Every row gives one point. A path goes straight from each point to the next, and from the last back to the first. The post is the endless flat space through its rows: a point in 2 columns, a line in 3, a plane in 4, and so on, so that a path can go around it. How many times does the path go around the post? Going back the other way cancels.

Post, 2 rows:
[[-16   8 -38]
 [ 38   9  26]]
Path:
[[ 52  44  27]
 [ 26  37  39]
 [ -7  -3  58]
 [ -6  42  12]
 [ 39  57  -9]
 [ 43   6   5]
 [-11 -12 -32]
 [ -5 -12   5]
 [ -6 -43 -51]
 [ 52 -24 -35]
 [ 42 -37  17]
 [ 21   0 -28]]
Times around: 0

Post, 5 rows:
[[-19 -22  -2  -5   8  19]
 [ 26  16  -7  -9 -21 -19]
 [-18 -18 -18 -28   6  29]
 [  8   9 -24  13  -1 -33]
 [ 12 -13 -13  -7   9 -12]]
Path, 26 rows:
[[-10  -2  10  -5   8  20]
 [  1 -20  12  -3  13  21]
 [ 26  20 -12 -26  -2  15]
 [ -1  11 -22   1  29 -22]
 [  4   5   8   2   2  12]
 [  7  23 -22 -15  10  14]
 [-13   0   2  -8  29   7]
 [-15  24 -30  15  -6 -38]
 [-27  -6  14 -19 -37  35]
 [ -3   3  11 -18 -24  -2]
 [ 20   7  -5 -11  20 -45]
 [ 12  15 -36 -18   1 -14]
 [ 11  14 -20 -17  23  -1]
 [  3  13 -33 -43   5 -24]
 [  4  -4 -38  -1   8 -60]
 [ 17 -20 -24 -14 -20 -22]
 [  4 -15 -20  22   6  -7]
 [ -2 -25 -23 -10  27   8]
 [  8 -23 -15   0   7  15]
 [-16 -51   0  -3  -6  22]
 [  5 -47   3  -8  10  -2]
 [ -1 -16 -44   4  -2 -16]
 [ 10 -13 -15 -11   0   4]
 [ -8  -1 -16  18 -18 -10]
 [ -5  12 -48  -2  -3 -35]
 [-19 -11 -27  -4  19 -12]]
Times around: 0

Post (8 x 9):
[[ -2 -18  -4 -35 -19  25  24  -9   1]
 [-39   0  11  12  10   6 -14  31 -22]
 [  4 -17 -40  20 -19 -18 -15 -20   0]
 [  9  -3 -16 -14 -18   7  19  -9 -28]
 [-18   5  48 -10   0  -3   2  33   5]
 [-43  12  17 -20 -12  -3  27   5   3]
 [ -3 -49  35  10  11 -45  20  10  25]
 [ 19 -13 -14  21  32 -13  -4 -22   5]]
Path:
[[ -3 -26  -6 -42 -18   0  22  28   8]
 [-16   0  30 -21  50  -8  12   6 -18]
 [ -5   9 -23  13   5   8 -21  -1 -50]
 [ 33 -21 -24 -17 -21  -4   0 -14 -10]
 [-15  32   5 -45 -25  17  11  19  29]
 [ -1  -3  22 -27  19  60  18  22   1]
 [-12  -2  50  19  27 -10  10  22 -11]
 [-32 -13   7  10   4  -9  14 -11 -60]
 [-35 -52  20 -31  16   3  17   7  25]
 [  0  24   5  -6 -20 -15   2  15   1]
 [  0 -16 -34  17  -7  31   9   0  -4]
 [ -3   1  17  21  -6 -18   1   8 -18]
 [-38 -35  31   7 -10 -23   6   8 -26]
 [  4  -7  41 -47  18  -6   5 -12  51]
 [-51  41  14 -27   9  37  -3  39 -21]
 [ 12  -2  -3  16  -1  -5   5   9  17]
 [  8 -23  -2 -19 -23  15  28 -15   6]
 [-15 -38  -5  14  -3  -5   8 -43 -13]
 [ -5 -36  19  -7  32   5 -18  10 -22]
 [  6  -3  23 -32 -13 -36  31   8  14]
 [-33 -34  17 -41  -9   0  11   9 -18]
 [ -2 -33  32   1  23   0  23 -17 -24]
 [-32  22  -2  44   8 -14  20 -11 -31]
 [ 17 -40   6   6  30  -3  16  37  19]]
Times around: 2
